Every row gives one point. A path goes straight from each point to the next, and from the last back to the first. The post is the endless flat space through its rows: a point in 2 columns, a line in 3, a plane in 4, and so on, so that a path can go around it. Count how often the path circles the post. Going back the other way cancels.
In the rows, 128 means zero.

Post (1 x 2)
[[111 129]]
Path (18 x 2)
[[ 43 167]
 [122 152]
 [154 129]
 [145 118]
 [ 87  53]
 [ 12  84]
 [ 83 141]
 [135 174]
 [139 136]
 [153 137]
 [116 106]
 [ 88  96]
 [ 34 157]
 [109 155]
 [138 151]
 [182  98]
 [110 101]
 [ 71 121]]
Times around: 3

Post (7 x 8)
[[145 144 177 184 127  92 117  61]
 [134 129  87 115 129 175  98  87]
 [117 142  68 105 194 128 189 133]
 [134 143 147 109 150 174  98 200]
 [144 137 132  74  83 149 105 249]
 [104 135 116 237 154 114 155  74]
 [ 78 160 130 122 160 156 224 138]]
Path (33 x 8)
[[197 170 123  98 120 144  78 182]
 [176 126 133 123  92 149 167 137]
 [122  88 103 104 203 194 176 152]
 [115 121 105 158 169 197 129  91]
 [106 137  90 187 131 142 205 125]
 [130 197 102 190 205 136 139 120]
 [ 87 162  54 107 107 175 143 155]
 [ 79 161 186 118 121 107 140 231]
 [107 100 110 122 163 122 162 103]
 [138 108  77 103 163 175 128 154]
 [139 123  59 155 168 125 181  56]
 [169  60  54 127 136 145 102 132]
 [147  75 125 117 222 114  69 138]
 [111 164 161 124  91  86 127 170]
 [ 78 212 124 107 179 205 137 146]
 [116 198 127 181 160 187 143 126]
 [117 150 164 149 157 156 201 112]
 [112 118 108  99 164 135 241  48]
 [120 113  93 126 167 146 132 124]
 [179  79 138 116 138 152  79 134]
 [206 126 127 126 104  92 143 159]
 [194 106 168 143 156 119  96  73]
 [118 119 176 181 173 190  82 127]
 [ 89 115  92 160 166 126 161  48]
 [101 156 127 153 144  95 106 114]
 [155 173  44  61 181  62 193 100]
 [137 150 115 160 142 163  91 151]
 [ 79 149  34 118 184 222 141  95]
 [ 63 148 128 105 171 181 163 179]
 [ 74 111  89 150 161 193 166 101]
 [106  90  97 160 147 195 172 231]
 [144 146 188 105 141 183 166 153]
 [194 195 168 110 109 108  94 125]]
Times around: 0

Post (11 x 12)
[[118 181  96 122 133 136 136  65 126 135 112  97]
 [104 172 140 148 108 115 126  89  99 223 128 141]
 [173 141 128 165  99 190 202 150  76  43 152 142]
 [142 157  93 139  51 130 185 156 109  80 159 161]
 [ 85 130 120 142 113  99 107 122 167 180  50  87]
 [ 98 152 217 119 157  64  85 112  86  63 132 147]
 [ 59 146 208  89 175  91 121 173 100 125 190 138]
 [137 126 156 105  48 172 187 117 148  74 166 137]
 [ 67 127 112 160 145  85 124  82 176 167  92 157]
 [ 95 121 202 105 189  75  38 163 120 105 221 141]
 [ 62 120 124 127 148 134  62  96 102 167  76 159]]
Path (8 x 12)
[[116 115 164 157 144 114 150 111  83 108 128 130]
 [164 138 225  68  11 138 100  49  99 100 176 128]
 [ 75 167  81 177 130  76  55 128  76 172 148 130]
 [126 187 118 157  37 120 114 147 144  77 207 167]
 [ 57 170 162  98 156  92 143 157 120 168 148 179]
 [169 150 171 123 110  62 214  99 123  63 175 169]
 [144 106 148 140  89  99 117 136 114 176 162  99]
 [ 90 160  80 217 147 135 118 126  61 114 130 146]]
Times around: 1
